Rows are points. Each copy is the shape, with its points in the same order, stretched, turned, moved and blurred by noise. Is it also mirrored, or only turned?

Shape:
[[  3  -1  21]
 [-15 -15 -18]
 [-24   2   3]
 [ 54  10   5]
 [-10 -18   8]
 [  5 -21 -22]
 [-16  -2  28]
 [ -1   2  25]
 [  9  10  25]]
Copy 1 (9 x 3):
[[  7  -6  14]
 [ -1 -16 -31]
 [-18 -15  -7]
 [ 38  41   3]
 [  9 -20 -11]
 [ 16  -3 -39]
 [ -5 -24  21]
 [  6  -9  18]
 [  5   2  23]]
Copy 1 is: only turned
Copy 2:
[[ 10  -9 -14]
 [-31 -22   2]
 [-18  -3 -20]
 [ 32  -4  34]
 [ -5 -27 -15]
 [-27 -29  22]
 [  5 -12 -30]
 [ 13  -5 -19]
 [ 16   1 -10]]
Copy 2 is: mirrored
Copy 3 (9 x 3):
[[  3   3  19]
 [  0 -19 -20]
 [-15   4 -10]
 [ 60   3  16]
 [ -5 -18   4]
 [ 21 -27 -13]
 [-20   2  22]
 [ -2   6  19]
 [  8  16  21]]
Copy 3 is: only turned
Copy 4, 9 rows:
[[ -5  14  19]
 [ -7 -25 -16]
 [-23   4 -10]
 [ 55  14  26]
 [-17 -11   9]
 [ 10 -33  -7]
 [-27  16  14]
 [ -9  16  16]
 [  1  26  21]]
Copy 4 is: only turned

Shape (11 x 6):
[[ 21   0 -14   9  -6  -1]
 [-35  29  22 -22  26  28]
 [ 22  19  10 -13   7 -33]
 [ 15 -43  -9 -18  -5   4]
 [-44  -9  -8 -12 -36  -3]
 [-32  29 -12  -8   8  12]
 [-18 -36 -33  -2  18  24]
 [  4 -29  37  -4 -20  -9]
 [  6 -39 -15   4 -29  25]
 [ -6 -29  -5  22  23 -24]
 [ 11  12 -27 -28 -42  18]]
Copy 1:
[[ 15 -13 -19   1  -5 -22]
 [ 26  42  22 -17   9  32]
 [ 20  10  26  13   3 -40]
 [ 21 -26  -4 -42 -26 -23]
 [-37  10   1 -20 -39  13]
 [ -3  36  -9 -12   8  16]
 [  5 -17 -31 -60   8   7]
 [ 10 -31  34  -1 -33  -5]
 [  9 -34 -30 -27 -41   1]
 [-11 -37   4 -19  30 -15]
 [ 14  26 -29 -12 -55 -17]]
Copy 1 is: only turned
Copy 2, 11 rows:
[[  5 -16  -6   1 -15  -7]
 [-54   8  33  -4  30  24]
 [ -3 -32  31 -35 -17  -9]
 [ 11  19 -24 -20   0 -19]
 [-58   8  -4   5 -35 -12]
 [-56 -19   6   8   6  17]
 [-25  11 -38  11  31 -15]
 [ 12  28  26 -13 -19 -25]
 [  6  22 -26  15 -15 -11]
 [-13 -13  11   2   8 -51]
 [-14  -7 -26  -6 -35  29]]
Copy 2 is: mirrored
Copy 3, 11 rows:
[[  9  -2  -6  15  -4  -9]
 [-35  15 -22 -39  13  26]
 [  8  -8   3 -24 -13 -28]
 [ 23  14  14  17  28   7]
 [-28  34  31  14  -7  10]
 [-33  24 -21  -7  -9   3]
 [ -6  33 -14  36  38  10]
 [ -1 -14  43  -5  19  11]
 [ 12  12  13  41  15  24]
 [-13  -5  10  18  35 -31]
 [ 20  31   0  13 -33  22]]
Copy 3 is: mirrored

Shape, 15 rows:
[[ 16   6  -9  25 -38 -22   1  -9  -1]
 [ -4  20  16 -15  16 -42  -1  -7  -3]
 [ -5   6 -28   9  -1 -45  -5 -18  -5]
 [-20  12  15 -42   2   0  28   9 -16]
 [ 19 -19 -24 -14  -9 -15 -15  12 -20]
 [  0  26   7   4   4   2  19  45 -14]
 [-40   4 -45 -21  -4   4   8   5 -22]
 [ 36  -7  19  36  12 -10 -31  22 -12]
 [  4  10  29   7   1   2  28  12  -1]
 [ 41  11 -24  -1   6  17 -16 -11  -6]
 [-12 -17  25 -18   3 -14 -31  14  -7]
 [ 18  27  15   9  31  33 -11  22  12]
 [ -5  -6  -2  15 -11  18  11 -19   0]
 [  9  21 -40  -7 -22  15 -20  15   2]
 [ 19 -17   1   2  22 -13 -26  -5  28]]
Copy 1, 15 rows:
[[ -6 -32  11  17 -30 -19   8  12 -14]
 [  6  26  20   7 -17 -36   0 -22 -11]
 [ 21 -17   4   2 -22 -48   9 -26 -21]
 [-13  39   2 -16 -14  11   6  20  -9]
 [ -5 -19 -12 -18 -29 -13 -21   2  10]
 [-10  16 -41  22 -20   0  -4  26  -2]
 [  7 -10 -30 -34   2  -4   5  17 -23]
 [  2 -15 -14  46 -22  -9 -28 -23  25]
 [-10  16   2  30 -24   7  21  13   0]
 [ 39 -14  -4  -2 -20   4 -12   3  14]
 [-29  11  18   7  10 -23 -30  -9  14]
 [ 26  23 -12  37   3   5 -12   6  35]
 [  9 -20  12  12  -7  13  25   0   1]
 [ 23 -20 -17  -8 -16 -14 -23  40   1]
 [ 11  -4  19  14   1 -42   7 -21  42]]
Copy 1 is: mirrored
Copy 2:
[[ 44 -27 -14   7  -2  -5  -1   7  17]
 [ -2   3   6  -5  43 -28   5  10  22]
 [ 24  -2  -9  17  17 -36  -5  12   5]
 [ -1  16 -41 -24  44   7   5 -13  25]
 [  2 -40 -31   0  20   1  -6  10 -13]
 [  4  10 -20   2  39  41  -5  13  35]
 [  0  16 -60  18  26  -3 -23 -26 -10]
 [ -6 -48  20  12   1  22  15  30  14]
 [ 10   7 -15 -16   8  21  25  10  39]
 [ 25 -22   6  -9   2  27   5   4 -33]
 [-25 -25 -12 -14  20  -7 -14  -3  25]
 [ -5   7  31 -10   9  51   0  18   7]
 [ 21  -2 -22  -1 -26  12  16 -11   6]
 [ 30  -9  -8  -4  13  26 -40  -3  -9]
 [  0 -12  25 -24 -14  -3 -10  32   0]]
Copy 2 is: mirrored
Copy 3 (15 x 9):
[[ 24  -1  15  26 -42 -19  13   0   7]
 [-12 -18  12   5  21 -42  15   6 -11]
 [-12 -16  -9  47  -7 -36  -4  17   1]
 [-23 -27   9 -33  17   7   1  17 -33]
 [ 23  -1 -10   9  -4  -9 -34  28  -8]
 [ 19   0   6  -8  14   6  43  32 -35]
 [-38 -22 -10  29   5  32 -18  51 -23]
 [ 50  53  10   8  -1 -29  18   1  -1]
 [  8  -1  12 -24  -4  -3  38  -3 -18]
 [ 32   4  -4  36   0  15 -16 -19 -27]
 [ -1  16  25 -21  26 -17 -13  24  17]
 [ 26  14   9   7  38  26  29 -19 -20]
 [-14   9   4  11 -27  18   8 -12  -2]
 [ 27 -16  13  43   4  32  -9  21 -16]
 [ 18  -1  -9  16  24 -17  -7 -16  29]]
Copy 3 is: mirrored
